Each row is a point. The window is the flat piece filled in between its corners: a triangle in 3 columns, a solid with four corners in 4, and so on. A path goes straight from each point to the next, and from the last back to the first. After which points does the path pass through the window?
In the rows, zero is written as 128.

Window (4 x 4)
[[154 185 209 140]
 [127 110  68 107]
 [167 125 145 134]
 [121 103 128 123]]
Path:
(1): [142  92 112  92]
(2): [129 102 103 164]
(3): [128 128  93 140]
(4): [139 120 107  85]
(5): [151 115 153 117]
(6): [140 124 140 164]
(7): [117 118  85 172]
(8): [143 116  98 100]
Through the window after points: 3, 7

Window (6 x 6)
[[112 120 112 150 166 140]
 [102 133  95 120  43 106]
 [ 99  94 185 112 143 159]
 [ 89 181 101 157 126 108]
 [126 147 129 115 147 129]
 [156  88 181 166 139 155]]
Path:
(1): [106 109 150 120 141  79]
(2): [100 142 136 112 124 171]
(3): [120 122 165 119 119 203]
(4): [104  99 174 119 136 134]
(5): [102 109 138 124 109  84]
(6): [111 131 123 123  88 143]
(7): [132 133 125 152 122 155]
(8): [118  94 139 153 141  78]
Through the window after points: 5

Window (9 x 9)
[[100 187 115 129 120 188 174 172 128]
 [128  87 121 142 108 109 157 133 126]
 [ 94 182 117 154  64  87  58 157 120]
 [108 148 130 157 109 135 146  92 130]
 [ 91 106 181 105 120 192  73 143 110]
 [ 85 170 132 115 129  73 137  93 140]
 [199  69 152 106 157 182 153 107 140]
 [139 131 153 178 145  78 103 130 133]
 [112  83  89 144 132 103  86 106 114]]
Path:
(1): [137 126 136 114 123 142 143 122  74]
(2): [118 120 133 127 122 153 126 129 169]
(3): [116  98 133 133 134 163 144 109 185]
(4): [133 115 141 123 145 150 145 111 110]
(5): [135 128 141 124 135 128 158 113  55]
(6): [119 115 133 137 136 142 135 124 158]
(7): [157  79 132 124 142 165 128 120 206]
(8): [176  97 152 113 146 159 147 110 106]
(9): [150 128 152 146 135 108 122 114  64]
(10): [122 128 138 164 133 111 117 127 176]
(11): [126 113 140 139 119 139 140 130 158]
(12): [141 122 149 119 124 125 150 127  75]
Through the window after points: 7, 9

Window (12 x 12)
[[ 78 121 117 132  84 119  57 130 122  47 107 147]
 [ 91 126 178 190 154 177 119 126 155 154 136 112]
 [ 80 109 212 167 173 113 148 126 209 156 143 128]
 [ 88  89 135 150 128 138  82  93 135 136  71 128]
 [115  93 137 110 133 112 149 131 102 155 166 140]
 [ 76 147 158 107 130 149  28  72 129  81 104 137]
 [147 157 115  86  95  69  94 155  82 146 114 137]
 [132  86 188 186 189 141 125 109 151 119 125 110]
 [127 108  68  84 136  92  85 186 121 128 149 136]
 [127 119 122 119 174 137 189 148 141 137 121 121]
 [162 103 133 111 119 136 144 136 164 148 145 127]
 [137 140  60 109 116  74 121 123 119 132 156 120]]
Path:
(1): [113 126 128 134 132 114  85 132 145 119 114 152]
(2): [143 125 112 146 149 110 141 136 139 146 136 186]
(3): [105  90 136 111 119 118 126 171 135 131 138  58]
(4): [ 81 118 154 125 128 125 105 135 131 118 123  57]
(5): [104 119 138 145 142 131 105 124 138 122 123 150]
(6): [110 127 147 159 157 140 105 119 137 141 126 174]
(7): [ 90 121 154 135 139 135 110 125 136 116 122  76]
(8): [102 100 152 112 122 112 128 133 117 142 135  97]
(9): [123 113 124 129 142 117 124 123 122 145 140 169]
(10): [113 120 140 149 141 126  93 112 147 137 126 175]
(11): [ 94 109 162 124 119 116  98 123 145 124 132  71]
(12): [ 93 118 138 115 126 113 102 139 145 105 122  61]
Through the window after points: 8

Window (14 x 14)
[[ 94  89 126 134  89  92 152 109 156 158 104 122 102 124]
 [150 122 127 124 168 161 169 210 132  59 132 112 164 135]
 [165 156 110 151 173 155 164 139 164  96 150  93 210 115]
 [130 106 121  92 146  54 128 114 183 116 114 128 103 105]
 [140 126 166  99 123 102 166  64 143 123 108 147  99 138]
 [ 69 164 136 117 121  96 124 119 160 104 109 153 104 115]
 [ 68  98 186  97 147  92  54 108 127 132 110 126 115 126]
 [111 124 147  58  97 130  70 131 158 140 112 150 122 129]
 [ 78 123 173  71 116 125  83 106 162 128 146  92  60 110]
 [152 159  92 125 151 118 147 178  90  98 191 119 157 134]
 [ 93  87  99 115 151 122 114  85 173 110 132 154  97 146]
 [117 142 116 111 175 114 142 126 152 167 101 130  91 135]
 [143 120 150 158 124  98  97 106 183 128 110 143  74 139]
 [178 161  76 130 155 163 143 160  94  53 109  69 179 121]]
Path:
(1): [106 145 136 112 136 101 123 121 157 117 119 114 109 176]
(2): [114 128 138 102 124 102 106 130 163 119 119 112 118 161]
(3): [127 117 129 115 141 118 113 116 145 121 129 150 114 101]
(4): [132 120 149 100 131 122 119 112 139 127 119 144 111  89]
(5): [110 127 139  99 123 101 120 110 160 122 113 130 115 158]
(6): [107 123 133  99 109  93 130 119 162 113 115  98 126 171]
(7): [116 115 137 119 135 135 123 114 137 139 129 141  92  78]
(8): [127 109 126 119 163 123 119 125 138 150 115 148 105  71]
Through the window after points: 2, 4, 6, 8

Window (14 x 14)
[[ 73 122 122 128  90 155  89 189 114  97  91 114 140 172]
 [ 91 139 184 128 167  54 152 102  70 118 115 114 140 162]
 [158 119 168 156 171 120 154 132 115  79 129 109 156  98]
 [147  91 221 127  57 101 151 124 113 143 162 138  80 129]
 [127  89 148 175 154 180 141 135 120 155  91 164 136  89]
 [137 145 126  91 150 143 150 145 153 136  78  96  92 158]
 [124 109 103 166 151 141  83 150 143 137 126  82 135 138]
 [138 185 162 188 139 183 111 159 132 150 109 131 125 168]
 [ 80 166 175 156  82 166 146 121 133 123 169 125 151 161]
 [180 165 161 114 107 126 160  70 118 137 157 159  97 161]
 [107 157 116 115 115 121 149 185 116 131 143 184 186 139]
 [149 135 156 122 147 150  80 147 107 122 187 110 167 104]
 [178 128 146 116  96 108  66 121 130 161 147 122 168  80]
 [134 121 176 118  80 167  97 150 198 116 135 151  72 146]]
Path:
(1): [148 104 166 124 155 144 142 141 138 132 105 121 185 191]
(2): [114 145 146 137 117 113 119 130  99 124 126 133  91 103]
(3): [110 149 134 132 110 135 126 156 121 122 111 116 102 105]
(4): [144 104 157 110 133 147 113 138 142 133 112 125 157 194]
(5): [158  97 174 100 129 157 145 153 158 144 115 142 176 175]
(6): [120 153 128 163 109 135 107 136 121 119 145 132  93  96]
(7): [117 162 151 154 116 123 117 141  98 129 157 138 127 102]
(8): [138 121 169 137 121 127 123 127 120 127 142 138 163 145]
(9): [114 114 150 139 117 137 105 153 128 117 114 112 153 163]
(10): [ 84 164  98 134 118 157 114 164 106 125 125 121  85 110]
(11): [125 147 148 137 109 150 101 145 140 123 142 132  87 101]
(12): [145 109 165 123 109 146 104 141 165 131 134 131 141 162]
(13): [157  87 175 125 126 161 144 147 142 161 107 146 175 167]
(14): [115 167 138 179 149 150 115 138 110 113 124 126 103  96]
(15): [103 180 147 160 108 143 134 131  97 130 176 149 107  86]
(16): [134 116 159 116 120 142 137 147 151 125 115 130 185 196]
Through the window after points: 3, 9, 11, 13, 15

Window (14 x 14)
[[101 136 174 103 135 168 151 177 165 103 168 112  87 110]
 [ 97  98 138  71 180 140 160 158 184  65 169 151  96  90]
 [170 118 102 117 164 140 175 114 176 120  95  99 138 119]
 [107 129  59 153 162 105 153  91 121 178 130 116 151 129]
 [132 153 117 154 118  67 139  56  87 147 128 166 117 127]
 [107 140 126 172 152  85 108 112 119 167  95 197 123 120]
 [149 111  92 135 109  84 145 102 139 187 131 156 175 117]
 [135 149 108  66 159 156 119 173 151  84 148 122 116  98]
 [106  94 150  86 153 189 151 154 119  72 133 139 127  90]
 [ 85 107 156  80 132 138  91 118 157 108 132 121  93 124]
 [100 148 103 160 102 144  99  76 159 140 152 191 110 158]
 [ 82 155 110 110 108 104 156 100 122 156  90 183 111 125]
 [109 103 111 128 106 142 101 125 132 144 151 181  35 139]
 [116 137 142  98 151 160 111  91 142 173 162 183  81 134]]
Path:
(1): [124 132 115 114 142 135 139 102 157 130 127 134 123  78]
(2): [ 94 136 122 127 125 136 124 103 156 141 139 149 102  64]
(3): [121 113 136  96 141 119 138 146 117 118 159 171 106 191]
(4): [107 116 153  93 147 144 135 146 129 119 145 150  97 188]
(5): [ 99 146 122 117 135 148 115 110 159 115 139 143  83  66]
(6): [107 137  98 144 128 129 132  80 146 162 123 155 117  68]
(7): [111 131 108 115 140  97 147 122 113 136 132 149 129 185]
(8): [117 131 124  82 162 121 143 159 132 127 144 146 127 179]
(9): [103 132 124 119 118 148 118 100 156 117 129 140  92  56]
(10): [137 129 111 120 146 143 143 107 160 136 119 131 115  99]
(11): [144 118 119 109 157 131 156 118 152 126 123 136 128 157]
(12): [119 132 122 110 151 135 146 133 142 122 133 136 132 138]
Through the window after points: 6, 8, 10

Window (14 x 14)
[[ 36 134 185 170 119 101 140 193 159  92 109 183  92 158]
 [149 144  83 120 124 105 109 134 131 144 157 110 135 137]
 [125 129  98 109 141 122 148 175 132 101 122 100 102 119]
 [100  86  86 137 141 124  88 119 105  99 108 184 164 101]
 [156 117 108 122 171 169 104 188 139 156 187 139 188 145]
 [ 95 114 136 105 131 124  69 165  85 155 161  73 102 138]
 [119 119 192 148 101 142 147 190 170 101 137 106 174 123]
 [102 134 145  71 122 170  98 112 161 170 168 146  81 147]
 [184 139 178 181 178  91 144 156 117  88 103 106 141 104]
 [ 86 160 157 158 118 149 147 165 117  88 151 108  90 150]
 [144  90 104 163 123  97 145 127 117 195  86 145 100 154]
 [ 98  75 125 144 152  82 147 165  99 122 159 177 113 129]
 [139 136 158 128 127  88 148 161  77 126  96 129 122 128]
 [168 108 138 163  82 143  97 180 149 140 122 146 132 141]]
Path:
(1): [135 106 133 138 123 126 112 156 136 122 131 138 125 160]
(2): [140 148 129 155 105 145 123 186 127 166 158 137 132  81]
(3): [130 121 120 124 134 138 118 147 117 157 147 134 125 102]
(4): [141 112 127 112 136 125 116 138 125 131 136 127 121 159]
(5): [127 103 136 129 141 126 128 159 121 115 138 138 142 165]
(6): [115 137 112 153 140 130 122 172 133 163 149 145 115  92]
(7): [141 123 130 136 135 108 118 178 123 165 142 143 142  79]
(8): [138  85 126 133 151 120 128 135 121 111 108 136 132 210]
Through the window after points: 1, 5

Window (14 x 14)
[[132 109  91 113 137 123 178  97  99 235 122 103  94 153]
 [133 121 158  79 134 157 112 137 102 128 138  97  90 163]
 [133  95 130 166 139 137 107 102 147 128 143 145 112 128]
 [212 191 153 149 189 125 121 126 142 167 149 150 142 100]
 [111 151 142 145 107 149 149 155 117 163 155  72 136 163]
 [120 161 144 127 122 147 109 135 102 122 163 164 137 106]
 [121 105 131  81 113 156 173 109 158 145 150 129  87 153]
 [144 175 172 139 136 164  95  84 117 121 166 103 156 125]
 [143 154 143 112 124  98  94 155 130 114 157  98 218  96]
 [ 70 207 152 149 129 147 104 149 135 221  92 112 149  95]
 [117 134 174 122 167 154 119 140 115 108 139 151 186 108]
 [147 148 161 170 111 159 117 110 114 125  70 154 139 103]
 [ 91 173 173 150 119  86 140 116 135 128 156  90 127 138]
 [106 152 118 190 135 211 102  92 107  34  52 131 104  97]]
Path:
(1): [118 125 171 144 129 139 138 136 127 130 125  88 109  45]
(2): [124 192 121 154 136 143 117 104 133 146 129 162 175 173]
(3): [134 180 149 132 130 141  99 121 134 112 120 140 167 151]
(4): [118 134 161 143 128 154 116 136 120 117 151 104 137  81]
(5): [126 139 157 137 111 154 145 148 114 154 157  82 135 109]
(6): [118 157 134 141 127 135 126 135 126 145 138 104 145 161]
(7): [117 155 138 128 124 154 115 112 118 117 115 124 133 146]
(8): [136 118 165 145 151 144 123 145 116 122 146  87  91  89]
(9): [117 121 186 149 126 132 119 138 116 129 159  74 133  59]
(10): [120 183 141 133 127 141 114 133 134 119 125 137 161 163]
(11): [122 158 140 143 141 127 115 114 137 132 123 143 154 143]
(12): [127 153 148 148 129 140 129 123 130 138 138 112 139  92]
Through the window after points: 5, 7

Window (14 x 14)
[[136 145  88 147 161 137  96 154 131 137 132 125 115 145]
 [167 117  96 140 136 133 127  77 143 136 147 141 164 102]
 [113 117 162 122 136 116 173 159 107 167 108  53 129 127]
 [156 130 104 167  88 118  76 152 107 109  93 169 129 112]
 [157  25  89 139  92 101  82 211 154 145 101  99  55 117]
 [161 178 155 133 117 132  88  81 146  80  58  95 171 179]
 [115 133 146 109 100 175 147 116 101 177  62 108 104 137]
 [159 116 126 156 153 119 117  55 112 103 123 130 108 125]
 [142 107 153 104 140 154 111 108 103 142 162 126 140 112]
 [ 77 143 150 109 119  94  70  57 147  93 125 108 157  99]
 [169 111 153 134 115 105 103 131 200  98  77 161 118  98]
 [105  74 158 138 102 166 112 130 148 165  95 196 162 167]
 [125 112 107 109 118 140 150 151 118 120 146 126 127 156]
 [143 140 121 164 108 129 112 147 168 130 171 108 115 156]]
Path:
(1): [137 112 126 151 126 148 105 122 151 109 104 120 140 137]
(2): [131 130 152 159 107 177 108 114 146  89 108  99 143 126]
(3): [174 124 116  95 133  70  89 118 128 147  84 125 130 168]
(4): [143 101 143 123 130  72  91 127 133 153 123 159  99 144]
(5): [145 102 110 149 105 169 122 138 144 105  97 113 130 115]
(6): [125  98 131 153 144 171 119 136 139 105  93 128 136 106]
(7): [156 125 140  89  97  68  89  99 141 161 150 110 112 157]
(8): [150 133 128 132 127 116 112 116 133 142 120 125 127 140]
(9): [133 109 113 159  90 191 115 110 147  85 103 116 153 111]
(10): [124  98 138 172 142 169  97 139 145  85 105  94 112 103]
(11): [162 145 104 119  90  71 111 118 131 155  94 161 134 156]
(12): [134 132 132 130 120 112 112 121 140 134 102 140 125 142]
Through the window after points: 2, 4, 8
